Each row is a point. The points of each table are mixes of a few directions, plus a little noise. How many directions does each table use, and how many do they share? Where both have some left over, give the other angles between the two spaces (their principal angles), to ten degrees, smallest first.
In the rows, 128 means zero.

First (7 x 3)
[[132 142 115]
 [163 130 125]
 [133  87 165]
 [160 150 108]
 [163 151 107]
 [ 81 120 136]
 [ 65 116 140]]
Second (4 x 3)
[[148 101 151]
 [ 93 177  83]
 [125 132 124]
 [147 101 153]]
Directions: first 2, second 1, shared 1

First (7 x 6)
[[125  96 101 123 107 137]
 [150 137 132 109 114 155]
 [150  94  98 121 112 162]
 [143 112 119 163 145 135]
 [132 100 128 162  82 129]
 [ 95 166 151 115 169  88]
 [ 99 191 167 102 170  90]]
Second (8 x 6)
[[109 112 139 166  99 128]
 [ 89  93 134 134 176 108]
 [ 77 109 133 140 175 131]
 [124 122 126 117 151 120]
 [132  99 131 125 138  96]
 [139 181 122 131  90 180]
 [196 139 118  91 102 106]
 [157 167 121 119  93 156]]
Directions: first 4, second 3, shared 1; angles 30, 80

First (10 x 9)
[[122 134 125 137 125 145 137 142 145]
 [111 147 119 152 121 173 151 167 175]
 [103 156 114 165 117 197 164 188 199]
 [136 120 132 118 131 109 118 111 108]
 [133 122 131 121 130 114 121 116 113]
 [140 114 134 111 133  95 110  99  93]
 [130 126 129 126 129 123 125 124 123]
 [153 100 142  92 139  61  93  69  58]
 [110 149 117 155 119 179 155 173 182]
 [143 111 137 106 135  87 106  92  84]]
Second (7 x 9)
[[ 94  92 129  95 159 133 136  92 130]
 [155 193  94 135  93 158 101 160 111]
 [130 145  95 150  89 137 107 139 146]
 [123 103 112 107 114  74  73 150 154]
 [139 140 153 133 119 153 155 113 123]
 [161 142 180 148 135 125 162 138 110]
 [ 95  82 134 130 186 113 161 106 120]]
Directions: first 1, second 5, shared 0; angles 50

First (9 x 14)
[[152 154 153 120 106 124 126  87 138  93 145 100 127 114]
 [109 109 121 148 140 144 124 145 116 120 119 122 145 139]
 [116 128 136 142 130 150 141 105 118 123 128 114 133 112]
 [131 134 136 130 123 133 130 111 128 118 133 117 129 120]
 [144 146 101  67 132  76 149 159 154 243 119 219  65 115]
 [151 149 146 117 109 119 125 100 139 103 142 110 124 120]
 [135 139 142 130 119 134 131 102 128 110 135 110 130 116]
 [131 138 139 128 122 135 136 101 128 122 134 117 125 112]
 [ 82  56  81 169 169 138  89 242 105 122  95 144 176 204]]
Second (9 x 14)
[[159 151 133 112 122 121 121  87 154 106 130 129 126 123]
 [ 91  99 124 146 135 137 137 176  95 154 124 126 132 135]
 [ 81  87 116 152 139 138 132 199  85 159 124 126 136 142]
 [ 86 130 144 140 132 165 188  92  93 187 132 125  99  67]
 [106  99 115 140 136 124 115 185 108 134 123 127 141 155]
 [170 178 149 104 114 130 145  28 167 113 136 131 109  86]
 [144 120 117 123 129 111  93 164 140  98 124 128 145 168]
 [189 152 124 102 119  95  83 111 182  64 129 131 142 163]
 [125 132 132 128 128 135 142 110 128 139 130 126 122 111]]
Directions: first 3, second 2, shared 1; angles 30

First (8 x 20)
[[103 142 140 107 140 128 169 116 112 148 129 112 157 121 171 138 126 104
  117 102]
 [117 122  80 111  80  97 118 123 155 128 114  86 165 125  87 123 109 153
  172 160]
 [111 116 130 134 134 126 135 134 115 113 115 117 119 154 139 152 103 104
  138 132]
 [102 122 141 108 155 137 139  70  66 143 137 116 122 140 173 126 122 103
  121  93]
 [180 148 164 166 161 161 134 179 171 122 136 196  95 123 122 127 161 134
   82 118]
 [ 78 105 143 106 111 100 126 117  59 136 147 113 142 108 175 137 127 100
  132 114]
 [124 125  86 129  92 129  98 118 163 107 115  76 114 108  77 108 126 151
  131 172]
 [208 139 134 162 147 145 107 166 183 127 132 209 110 151  78 118 151 169
  127 134]]
Second (8 x 20)
[[109 102  96 150  86 110 135 110  90 114 126 163 139 111  88 182 113 126
  166 125]
 [132 142 144 163 127 126 161 128 165 117 123 121 120 106 134 129 136 139
  108 138]
 [149 109 121 146 138 127  95 106 138 111 126 134  94 151 108 109 129 146
  137 148]
 [124  77 122 126 137 102 128 109 122 130 119 148 146 124 127 121 139 122
  158 143]
 [136 232 161  81 146 192 119 181 123 156 149  73 112 148 167 106 116 123
   60  81]
 [130 204 156  72 149 166 130 184 147 157 142  74 137 144 181  99 126 113
   69 100]
 [127  74 138 161 142 113 142  82  98 127 117 164 128 103 111 130 143 138
  161 130]
 [118  83  86 124  99  88 115 126 140 111 122 147 148 138 109 148 121 117
  164 158]]
Directions: first 6, second 5, shared 1; angles 30, 30, 80, 80
